Every row gives one point. The points of each table are mixes of a few directions, plus a little noise. How many directions does each table use, and how many do they share? Where both have some left over, give the other angles between the two spaces (their principal angles), to ten degrees, smallest first.

First (6 x 2):
[[ 0.15 -0.12]
 [-0.34  0.26]
 [ 0.23 -0.18]
 [ 0.74 -0.58]
 [-0.40  0.31]
 [-0.39  0.30]]
Second:
[[-0.46  0.37]
 [-0.24  0.18]
 [-0.19  0.15]
 [ 0.85 -0.67]
 [ 0.10 -0.07]
 [-0.05  0.04]]
Directions: first 1, second 1, shared 1

First (5 x 4):
[[-0.09 -0.01  0.13 -0.07]
 [ 0.51  0.02  0.13 -0.13]
 [-0.60  0.08 -0.89  0.63]
 [ 0.22 -0.45  0.60 -0.41]
 [-0.05  0.36  0.03 -0.03]]
Second, 7 rows:
[[ 0.79  0.47 -0.04  0.31]
 [-0.66 -0.60 -0.16 -0.35]
 [-0.46 -0.03  0.25 -0.07]
 [-0.05  0.11  0.13  0.04]
 [-0.68 -0.56 -0.12 -0.34]
 [ 0.59  0.41  0.03  0.26]
 [ 0.45  0.20 -0.09  0.15]]
Directions: first 3, second 2, shared 1; angles 40

First:
[[ 0.07 -0.13  0.20  0.19  0.06 -0.10  0.28  0.10  0.16]
 [-0.04  0.08 -0.02 -0.08 -0.05 -0.07 -0.11 -0.05  0.02]
 [-0.11  0.19 -1.30 -0.69  0.00  1.33 -0.99 -0.23 -1.37]
 [-0.08  0.16  0.37 -0.01 -0.13 -0.61  0.01 -0.07  0.51]
 [ 0.08 -0.14  0.26  0.24  0.06 -0.15  0.34  0.11  0.22]
 [ 0.08 -0.15  0.24  0.24  0.07 -0.11  0.33  0.12  0.19]
 [ 0.01 -0.01  0.25  0.11 -0.02 -0.28  0.16  0.03  0.28]]
Second, 10 rows:
[[ 0.21 -0.41  0.03  0.40  0.24  0.40  0.54  0.26 -0.18]
 [-0.15  0.26 -0.01 -0.25 -0.16 -0.26 -0.35 -0.16  0.12]
 [ 0.20 -0.36  0.03  0.36  0.22  0.37  0.48  0.23 -0.17]
 [ 0.02 -0.04 -0.01  0.05  0.02  0.05  0.06  0.03 -0.01]
 [ 0.23 -0.43  0.04  0.43  0.26  0.43  0.56  0.28 -0.19]
 [ 0.11 -0.19  0.01  0.20  0.11  0.20  0.27  0.13 -0.09]
 [-0.54  1.01 -0.07 -1.00 -0.60 -0.99 -1.33 -0.63  0.46]
 [-0.34  0.64 -0.05 -0.63 -0.37 -0.62 -0.84 -0.40  0.30]
 [ 0.08 -0.14  0.01  0.13  0.08  0.14  0.18  0.09 -0.05]
 [ 0.16 -0.31  0.02  0.31  0.19  0.31  0.42  0.19 -0.15]]
Directions: first 2, second 1, shared 1

First (10 x 12):
[[-0.44  0.85  0.79  0.39  0.52 -0.22  0.17 -0.11 -0.06 -0.07  0.14  0.37]
 [-0.11  0.49  0.76 -0.01  0.12  0.67  0.65 -0.38  0.07  0.12  0.04  0.45]
 [-0.35 -0.77 -0.30  0.37  0.35 -0.10  0.06  0.36  0.28 -0.26  0.20 -0.40]
 [ 0.33 -0.32 -0.49 -0.21 -0.50  0.41 -0.21  0.05 -0.25  0.21 -0.14 -0.70]
 [ 0.35 -0.29 -0.33 -0.35 -0.37  0.20  0.20 -0.01 -0.03 -0.06 -0.02 -0.60]
 [-0.29  1.33  0.98  0.16  0.47 -0.67  0.28 -0.12  0.07 -0.05  0.10  0.79]
 [ 0.30  0.20 -0.28 -0.22 -0.31 -0.45 -0.38  0.14 -0.16  0.11 -0.13 -0.11]
 [-0.07 -0.59 -0.22  0.23  0.06  0.14  0.03  0.53  0.56  0.30  0.02  0.18]
 [-0.11 -0.54 -0.39  0.19  0.00  0.25 -0.63 -0.07 -0.31  0.04 -0.11 -0.01]
 [ 0.39 -0.34 -0.50 -0.56 -0.34 -0.20 -0.15 -0.35 -0.17 -0.30 -0.10  0.04]]
Second, 8 rows:
[[ 0.07 -0.24 -0.17 -0.62 -0.19 -0.08 -0.72  0.53  0.26 -0.04 -0.21 -0.11]
 [-0.29 -0.97  0.57  0.17 -0.07  0.34  0.05  0.46  0.02  1.10  0.31  0.15]
 [ 0.31  0.67 -0.41 -0.30 -0.19 -0.20 -0.20 -0.22  0.20 -0.76 -0.64  0.22]
 [-0.16  0.45  0.03  0.06 -0.17 -0.20  0.38 -0.21 -0.52 -0.19  0.34 -0.41]
 [ 0.08 -0.31 -0.14  0.21  0.68  0.22 -0.16 -0.10  0.32 -0.09  0.22  0.07]
 [-0.15  0.24 -0.09 -0.24  0.28  0.50  0.18 -0.37 -0.05 -0.50  0.47  0.16]
 [ 0.09 -0.39  0.10 -0.05 -0.38 -0.45 -0.41  0.61  0.06  0.56 -0.38 -0.25]
 [ 0.05  0.55  0.12  0.78  0.04 -0.12  0.86 -0.69 -0.30 -0.08 -0.12  0.18]]
Directions: first 6, second 5, shared 1; angles 30, 40, 60, 70

First, 9 rows:
[[-0.07  0.27 -0.72  0.42 -0.57  0.21 -0.13 -0.27  0.74  0.59 -0.25 -0.27
   0.06  0.31  0.60  0.04 -0.37  0.13]
 [ 0.00 -0.27  0.69 -0.45  0.65 -0.27  0.26  0.34 -0.68 -0.57  0.35  0.24
   0.01 -0.44 -0.60 -0.03  0.45 -0.21]
 [-0.05  0.01 -0.04 -0.02  0.06 -0.05  0.11  0.05  0.07  0.03  0.08 -0.03
   0.05 -0.11  0.02  0.00  0.05 -0.08]
 [-0.11 -0.26  0.60 -0.49  0.80 -0.37  0.47  0.45 -0.53 -0.54  0.53  0.19
   0.12 -0.67 -0.58 -0.04  0.58 -0.37]
 [-0.27 -0.07  0.06 -0.26  0.58 -0.32  0.59  0.39  0.06 -0.13  0.52 -0.02
   0.26 -0.67 -0.18 -0.02  0.44 -0.45]
 [-0.33  0.12 -0.46  0.04  0.18 -0.18  0.51  0.20  0.60  0.30  0.36 -0.21
   0.31 -0.45  0.26  0.01  0.19 -0.37]
 [ 0.36 -0.06  0.31  0.09 -0.39  0.27 -0.63 -0.31 -0.48 -0.16 -0.49  0.17
  -0.35  0.63 -0.12  0.00 -0.34  0.48]
 [ 0.16  0.09 -0.16  0.24 -0.46  0.24 -0.40 -0.30  0.08  0.18 -0.38 -0.03
  -0.15  0.49  0.22  0.01 -0.35  0.30]
 [ 0.32  0.16 -0.27  0.44 -0.87  0.46 -0.77 -0.55  0.12  0.32 -0.72 -0.05
  -0.30  0.92  0.39  0.02 -0.65  0.59]]
Second:
[[ 0.45 -0.03  0.28  0.19 -0.60  0.39 -0.85 -0.46 -0.49 -0.11 -0.69  0.17
  -0.43  0.88 -0.04  0.00 -0.50  0.64]
 [ 0.28 -0.26  0.79 -0.30  0.24 -0.02 -0.28  0.03 -0.91 -0.59 -0.09  0.32
  -0.26  0.13 -0.58 -0.03  0.10  0.20]
 [-0.42 -0.10  0.07 -0.39  0.86 -0.49  0.90  0.58  0.13 -0.17  0.80 -0.04
   0.40 -1.02 -0.25 -0.02  0.67 -0.69]
 [-0.21  0.24 -0.69  0.29 -0.28  0.06  0.16 -0.07  0.78  0.53  0.01 -0.28
   0.19 -0.03  0.52  0.03 -0.15 -0.11]
 [-0.05  0.00 -0.02 -0.03  0.08 -0.05  0.10  0.06  0.04  0.00  0.09 -0.01
   0.05 -0.11 -0.01  0.00  0.07 -0.08]
 [ 0.09  0.01  0.02  0.06 -0.15  0.09 -0.18 -0.11 -0.06  0.01 -0.16  0.02
  -0.09  0.20  0.02  0.00 -0.12  0.14]
 [-0.46  0.17 -0.63  0.04  0.27 -0.25  0.72  0.29  0.84  0.41  0.51 -0.29
   0.44 -0.66  0.35  0.01  0.28 -0.54]
 [ 0.31 -0.02  0.18  0.14 -0.42  0.27 -0.58 -0.32 -0.32 -0.07 -0.48  0.11
  -0.30  0.61 -0.02  0.00 -0.35  0.44]]
Directions: first 2, second 2, shared 2

First:
[[ 0.14 -0.62 -0.40  0.13  0.48 -0.12 -0.17 -0.01  0.23  0.11  0.01  0.34
  -0.05  0.01  0.40  0.04 -0.32  0.26  0.57 -0.24 -0.43 -0.04  0.74 -0.20
  -0.44  0.37  0.39  0.31 -0.01  0.20 -0.17 -0.10]
 [-0.58  0.54 -0.21 -0.33 -0.66  0.01 -0.61 -0.60 -0.29  0.21 -0.20 -0.18
  -0.08  0.14 -0.08 -0.14  0.07 -0.86 -0.39 -0.05  0.34  0.05 -0.55 -0.16
  -0.47  0.02  0.24  0.25 -0.32 -0.42 -0.02 -0.16]
 [ 0.18 -0.10 -0.38  0.15  0.23 -0.26  0.20 -0.15  0.32  0.14 -0.22 -0.09
  -0.01  0.09  0.44  0.11 -0.16  0.14  0.32 -0.31 -0.30  0.31  0.10  0.08
  -0.56  0.29  0.35  0.18  0.11  0.40 -0.17 -0.32]
 [ 0.17  0.36  0.53 -0.28 -0.10  0.33 -0.37  0.12 -0.84  0.01  0.47  0.16
   0.25 -0.28 -0.60  0.22  0.46  0.28 -0.59  0.51  0.60 -0.73  0.02  0.09
   0.97 -0.55 -0.97 -0.29  0.24 -0.34  0.33  0.80]
 [ 0.65  0.23 -0.09  0.56  0.54 -0.32  0.96 -0.04 -0.12  0.50 -0.03 -0.65
   0.51  0.11  0.67  0.33 -0.10  0.81  0.06 -0.07 -0.18  0.32 -0.43  0.81
   0.37  0.46  0.66  0.08  0.40  1.23  0.22  0.15]
 [-0.01 -0.34  0.39 -0.10  0.02  0.28 -0.14  0.45 -0.02 -0.36  0.29  0.41
  -0.10 -0.18 -0.48 -0.09  0.10  0.12 -0.02  0.26  0.07 -0.36  0.41 -0.25
   0.54 -0.35 -0.58 -0.27 -0.06 -0.47  0.04  0.28]
 [-0.24  0.00 -0.22  0.34 -0.19 -0.26  0.75 -0.02  0.79 -0.12 -0.48 -0.51
  -0.18  0.32  0.39 -0.30 -0.32 -0.39  0.24 -0.33 -0.41  0.89 -0.62  0.14
  -0.56  0.39  0.91  0.03 -0.27  0.34 -0.18 -0.78]
 [-0.66 -0.08  0.35 -0.33 -0.58  0.41 -0.65  0.14 -0.17 -0.34  0.20  0.35
  -0.26 -0.05 -0.64 -0.40  0.06 -0.72 -0.30  0.30  0.30 -0.36  0.02 -0.49
   0.31 -0.35 -0.22 -0.11 -0.51 -0.98  0.06  0.14]
 [ 0.34  0.03  0.01 -0.16  0.20 -0.06  0.03  0.09  0.10 -0.13 -0.03  0.18
  -0.04 -0.15 -0.10  0.27  0.20  0.34  0.07 -0.07  0.01 -0.07  0.30 -0.01
  -0.15 -0.27 -0.81 -0.21  0.39  0.01 -0.09  0.00]]
Second (9 x 32):
[[ 0.15  0.06  0.05 -0.02  0.07 -0.01  0.07  0.04 -0.03 -0.01  0.03 -0.02
   0.03 -0.01 -0.05  0.14  0.12  0.19 -0.07  0.00  0.07 -0.05  0.05  0.03
   0.04 -0.09 -0.31 -0.07  0.17  0.05  0.06  0.07]
 [-0.69 -0.57  0.27  0.22 -0.21  0.33 -0.57  0.04 -0.44  0.15  0.49  0.18
  -0.02  0.28 -0.16 -0.47 -0.31 -0.39 -0.16  0.35  0.10 -0.50  0.20 -0.50
   0.61  0.42  1.07  0.43 -0.85 -0.48  0.34  0.43]
 [ 0.15  0.41 -0.75 -0.13  0.17 -0.16 -0.08 -0.30 -0.04  0.26 -0.45 -0.04
   0.26 -0.52  0.64 -0.12 -0.40 -0.37  0.54 -0.29 -0.50  0.39 -0.29  0.77
  -0.39  0.22  0.87  0.20  0.12  0.59 -0.48 -0.27]
 [ 0.01  0.04  0.44 -0.05 -0.35 -0.20  0.76  0.28  1.05 -0.70 -0.31 -0.25
  -0.59  0.44 -0.50  0.20  0.52  0.07 -0.27 -0.25  0.19  0.54 -0.21 -0.51
  -0.70 -0.54 -1.49 -0.61  0.27 -0.42 -0.04 -0.75]
 [ 0.17  0.35 -0.29 -0.15 -0.08 -0.25  0.45 -0.03  0.64 -0.26 -0.56 -0.18
  -0.19 -0.11  0.15  0.07  0.05 -0.16  0.23 -0.34 -0.21  0.62 -0.32  0.25
  -0.74 -0.21 -0.37 -0.28  0.32  0.18 -0.39 -0.66]
 [-0.06 -0.22  0.07  0.09  0.17  0.21 -0.45 -0.05 -0.70  0.35  0.44  0.16
   0.29 -0.06  0.03 -0.05 -0.13  0.16 -0.07  0.31  0.11 -0.57  0.28 -0.02
   0.67  0.24  0.51  0.29 -0.23  0.02  0.27  0.64]
 [-0.36 -0.26  0.01  0.11 -0.07  0.18 -0.36 -0.03 -0.30  0.15  0.23  0.10
   0.04  0.07  0.04 -0.28 -0.24 -0.28  0.00  0.16 -0.01 -0.25  0.08 -0.15
   0.31  0.29  0.77  0.29 -0.47 -0.18  0.13  0.24]
 [ 0.59  0.00  0.31  0.02  0.50  0.12 -0.22  0.05 -0.91  0.36  0.61  0.17
   0.42 -0.13 -0.12  0.54  0.34  0.97 -0.31  0.36  0.40 -0.83  0.49  0.13
   0.87 -0.15 -0.68  0.01  0.46  0.24  0.43  0.97]
 [ 0.01  0.21 -0.12 -0.10 -0.18 -0.19  0.44  0.03  0.70 -0.34 -0.46 -0.18
  -0.29  0.06  0.00 -0.01  0.07 -0.23  0.12 -0.30 -0.17  0.59 -0.29  0.03
  -0.69 -0.21 -0.41 -0.28  0.16 -0.01 -0.29 -0.67]]
Directions: first 5, second 3, shared 2; angles 40
